Rows are points. Examples show where two turns around zero, p and q, send a point. Write where each new point lands after one turn and then the other. Backwards means that the second turn is done in reverse. Each puzzle has new turns, and all numbers are rounded.

Turn p:
[ 3.7 -7.2 14.4] => [-11.8   6.0   9.8]
[11.5 -0.8 13.4] => [-16.0   7.5   0.7]
[ 1.2 -9.1  7.2] => [-4.0  6.2  9.0]
[-13.4  12.8 -15.5] => [ 15.1 -16.7  -8.8]
[ -3.0   4.4 -19.6] => [ 16.9  -3.0 -10.9]
Turn q:
[ 8.4 -0.4 18.1] => [-15.4 -10.5  -7.3]
[  5.1  10.3 -11.3] => [-0.8  7.0 14.5]
[-16.3   2.2  14.0] => [ -4.1   8.5 -19.4]
[12.5  1.5 -8.2] => [-0.5 -4.9 14.2]
[  8.1  -7.5 -14.8] => [11.3 -6.7 13.0]
[-17.8  -6.2   2.3] => [  9.6   6.5 -15.1]
Where do these land?
q, then p: [  6.6  14.0 -20.1] => [-23.8  -8.3   2.4]
p, then q: [-15.2   1.5  -6.6] => [ -0.5 -16.6   0.7]
p, then q: [ 3.7 -2.8  1.1] => [-2.3  4.1  0.2]
p, then q backwards: [-4.9  6.7 12.1] => [13.0  1.1  6.7]
p, then q: [18.5 -0.6 10.3] => [ 2.0 20.9 -2.9]
q, then p: [ -8.8 -18.9   3.2] => [ 9.5 16.9 -8.3]

Turn p:
[ -0.5   3.9  -4.2 -11.6] => [-6.9 -7.4  1.9 -7.8]
[-13.2 -23.5 -14.2   6.9] => [ -3.3   1.6 -30.1   7.4]
[14.4  5.1 15.4  1.5] => [12.7 -2.9 16.8  4.6]
[-3.5  8.4 17.3 -2.1] => [-4.9  0.9 16.6  9.4]
[  2.8   6.0 -14.3   5.4] => [  2.5   7.9  -5.2 -13.5]
Turn q:
[-12.9   8.2  -8.2   2.0] => [-3.2  9.8  8.3 11.4]
[-4.5 -8.4 20.5 -0.9] => [ 16.7   6.2  -4.6 -13.1]
[ 12.8  10.1 -14.4  -9.8] => [-22.4  -5.3  -5.2   3.4]
[ 9.2 -7.5 18.1 11.6] => [ 18.9  -8.9 -11.8  -5.2]
[ -4.6  -2.3 -16.1  -2.9] => [-10.0  -1.8  13.3   3.6]
Where do these land?
p, then q: [  0.7 -10.4  -6.1  -4.0] => [-4.7 -7.3  9.3 -0.8]
q, then p backwards: [-6.7  5.6 12.3 22.7] => [ 11.7 -15.8   8.7  16.7]
p, then q: [15.8 -1.7  6.6  1.4] => [  2.5 -11.6 -10.2  -7.4]
p, then q: [ -3.8   8.1 -22.7 -18.5] => [-12.6  14.5  17.0 -16.7]
q, then p: [-6.0 -1.6  9.9 -1.5] => [ 2.3 -3.4  7.1 -8.4]

Turn p:
[ 12.9 -11.9   8.4  16.3 -13.8  -5.5] => [ 10.8  11.7   7.8 -20.8  -6.8  -8.4]
[-14.0   2.5  -8.1 -17.3  -0.9  12.1] => [ -3.1 -15.8  -3.0  20.1  -6.4  -0.4]
[14.2 18.3 21.0 -8.3  5.2  5.6] => [ -7.8  19.0  -8.3   3.3 -11.9  21.5]
[-15.7 -13.7   2.1   2.6 -15.3   2.7] => [  1.1 -16.0   3.6  -7.7 -12.8 -13.9]
[ -6.2  -4.5  -9.4 -18.0   3.8   3.2] => [  5.3 -15.0   0.9  14.5   1.3   5.6]
[14.8 16.5 -4.8 13.0  3.8 -8.1] => [-0.3 22.1 -8.8 -2.2 13.8 -2.1]
[-2.5 -5.3 -3.5 12.6 10.4  2.4] => [-8.1  0.8 11.0 -3.3  9.9 -4.8]
[ 10.0 -15.3 -13.1   5.8  -4.3  -7.9] => [18.3  0.3  9.6 -5.7  9.7 -8.2]
[-13.5  13.3   7.4  -6.7  11.0  -4.5] => [-16.0  -7.2 -12.9   1.8   3.1  10.7]
Turn q:
[  8.6  -8.4 -12.4  -1.8   1.2   0.6] => [ 1.8  3.2 -2.0 -0.3 13.6 10.0]
[ 16.3  14.4 -11.5   4.0   2.0  14.0] => [ 14.7  -6.2 -16.1   6.8  -2.3  16.0]
[ -8.4  -6.8  12.8 -10.0  15.0   1.8] => [ 3.7 -0.4 23.2 -4.6 -5.7 -1.9]
[-14.8   3.9  14.3  -3.4   5.2  -4.6] => [ -1.4  -4.4  12.3  -3.3 -10.7 -14.2]
[ 20.5   3.1   1.2  -2.9 -18.8  17.9] => [ -8.6   1.8 -16.2   1.0 -11.0  25.6]
[-10.1   7.5 -17.2  16.8  11.6 -10.3] => [ 17.6  -0.1  -8.6   5.0  13.8 -19.4]
[12.3  0.2 11.0 -6.0 12.4 -4.5] => [-0.1 -6.8 14.5 13.2 -1.8  7.1]
[ -7.6  -8.6  -4.9  13.5 -11.9  -3.6] => [ -6.4  14.8 -10.1  -2.7   5.0 -10.0]
[-16.8  -5.2   6.7 -10.3 -16.8 -11.3] => [-21.4  -2.1   3.0 -15.0  -1.1 -13.1]
Where do these land?
p, then q backwards: [-1.0 11.7 -9.5 -8.5  2.0  6.2] => [12.4  3.9  0.6 11.2 -0.8 -7.0]
p, then q: [ 5.0 -5.2 -8.0 13.6 13.9  7.4] => [  4.7  -4.6  13.2   8.2 -11.7 -11.3]
p, then q: [ 9.5  1.6 10.3 15.0  2.2 -0.8] => [  0.4 -17.4   1.1  -5.7  -9.4  -2.2]
q, then p: [  1.1  -3.7 -11.3 -27.3 -14.9   4.7] => [ -2.1 -22.1  11.3  18.8  -8.5   9.4]
p, then q: [-10.5   2.9 -11.8  -4.4  -1.0 -29.7] => [12.8  0.5 11.1 -1.4 26.4 13.2]
q, then p: [ -5.3   5.3 -12.1  12.4  -2.9  12.0] => [12.9  8.6 -5.1 12.6  9.0 -1.6]
q, then p backwards: [ 2.3 -3.0 10.4 -5.2 -4.5 -2.0] => [-4.3 -0.5  7.1  1.6  4.7  8.9]
p, then q: [-1.2 -9.7 32.1  4.5  5.1  2.4] => [-11.8  -4.6   2.5 -25.3 -18.3   6.2]

Turn p:
[-2.5 -0.9 -7.4  2.7  6.1 54.9  3.9  4.1] => [ 33.0 -10.8 -21.0  30.3 -18.2   1.7  15.0  -4.9]
[ -7.9   7.4 -10.2  -7.8   2.7  -5.2  -5.5  17.5] => [-17.1 -15.2   0.7   6.7  -6.6   3.9  -3.0   4.4]
[ -5.2   4.7  -9.5  -1.8 -30.4 -10.0   7.5   1.0] => [-16.1   6.1 -14.1  -9.4  -6.1   3.4 -16.2 -18.2]
[ 10.7   1.6  11.5   7.2 -10.0  -3.2 -10.2 -10.1] => [  9.8   4.5   5.9  -6.3  11.1  -9.7 -12.6  -7.2]
[  8.1  -6.2   4.0   5.8   0.7 -12.2   5.7  15.2] => [-4.6 -3.6 -6.2 -9.3 11.0  7.9 -6.2 13.6]
[ 15.1   4.5   9.4  -4.6   6.4  -9.4   2.5 -13.2] => [  7.7   6.2  18.3 -10.7   8.4   6.8   0.4  -2.5]
[-9.7 -1.9 17.9  2.2  8.4  4.9  3.2  3.5] => [ 7.3  8.2  2.4  4.9 -6.8 -3.4 -2.3 18.1]
[ -7.5   3.4  -9.3   8.5   2.6 -12.0  -2.9 -12.8] => [-13.8  10.3   5.2   4.0   8.9  -6.0   6.2  -7.4]
[  5.8 -17.7  -5.1 -14.2   5.5   3.4  -5.7   7.9] => [  2.9 -18.1  -3.1 -12.2  -5.3  -3.1  12.1   5.6]
[ -6.9   5.1  -1.2   2.0   8.0 -11.2   1.6 -13.1] => [-9.1 12.5 11.9  1.9  3.5 -1.3  6.5 -1.6]
Turn q:
[-0.9  2.4 19.9 -6.1 11.1  6.8 -2.1 -3.8] => [ -0.4  -8.4  14.7   2.3  -4.5   8.1  -5.2 -14.9]
[ -2.4  -8.3  -8.5 -14.2 -19.2  -4.7   0.2 -10.1] => [-10.9  -1.1   2.5   0.1  -8.8 -15.5  -3.9  19.6]
[ 11.2  -8.5   4.1 -16.9  11.0  -1.5  -9.8   7.0] => [ 13.7 -17.1  10.3   6.7   5.3  -9.2  -4.7  -2.0]
[ -7.0  12.9  10.7 -13.7 -13.8   5.5 -13.0   1.8] => [  7.6  -1.5  10.9   2.2 -23.6   7.7  -5.4   9.0]
[ -0.6   3.7 -10.5  19.1   5.6  12.0 -12.0 -14.2] => [  4.0  15.8   0.1 -23.2  -0.7  -4.7   7.4 -11.3]
[ 12.3  -2.4   9.1   9.5 -10.3  -4.9  16.6  19.8] => [-2.9 -1.0 -9.3 24.4  5.5  8.5 18.2  2.1]
[  2.5  10.4   2.1  -2.3 -14.4 -17.4  -2.4  -2.5] => [  0.5  10.5  -6.8  14.2 -12.6  -5.2  -8.2   5.8]
[-15.3 -17.0 -18.4  14.9  13.0  -8.8  13.4   3.4] => [-12.4  -6.0 -26.0 -14.5  21.1  -0.7  -0.8  -1.1]
[ 0.2  6.8 -8.5  9.6 17.0 13.0  9.2 -1.4] => [  0.7   8.7   3.7 -12.2  18.4  11.1   2.6  -7.2]
Where do these land?
q, then p: [ -8.5  -0.3 -18.1  -4.7 -16.8  10.0  -0.2   0.9] => [ -7.8 -14.1  -6.0  -1.6 -13.0  12.6  -9.8   9.2]
p, then q: [ -5.6  -1.1  22.0  13.8   3.6  -1.3   8.4 -19.9] => [17.6 17.7  4.0 16.7 -0.4 12.5 -8.7 -5.8]
p, then q: [  5.8 -18.0  -6.4 -11.1  -7.9   8.6   5.2  12.9] => [ -3.8  -6.7   3.1  -2.6   9.3 -13.3   4.8  22.1]
p, then q backwards: [  2.4  12.5   2.6  -2.0  -2.6  -2.6  17.8 -19.0] => [ 3.5 22.7  6.5 11.6  4.7  9.0  1.4 -7.5]
p, then q: [ -9.3 -12.3   9.8   1.9   1.0  -7.7   9.9 -14.8] => [  5.0   9.3   3.1  12.6  -0.1  12.7 -13.6   9.5]
q, then p: [  6.6   5.0 -14.8 -13.6 -10.9  -7.7 -16.1  10.4] => [ -3.5 -18.3  -4.6  -9.0  16.9   9.6 -13.5   3.3]
q, then p: [ -0.2  10.4  -0.5 -10.1   9.4   7.6 -14.8   7.1] => [ 18.2 -10.8   4.8 -10.3   4.4   0.2  -5.2  -1.4]
q, then p backwards: [-3.1 -2.1 -5.8  4.1 16.7 -5.1 -6.1 26.8] => [24.2 -7.2 -3.7  9.1 -3.0 16.7  3.1  9.7]
p, then q: [ 10.5  -3.1 -12.3   6.2  12.8   2.6 -14.2   8.3] => [ -8.6 -13.1  -7.7  -2.1  16.6  -4.1   4.5 -11.4]
p, then q: [  1.4   9.0  23.5  15.6  -5.2  -4.2  10.0 -12.7] => [25.0 14.7  9.2  5.0 -5.5  7.9 -6.6 -9.9]
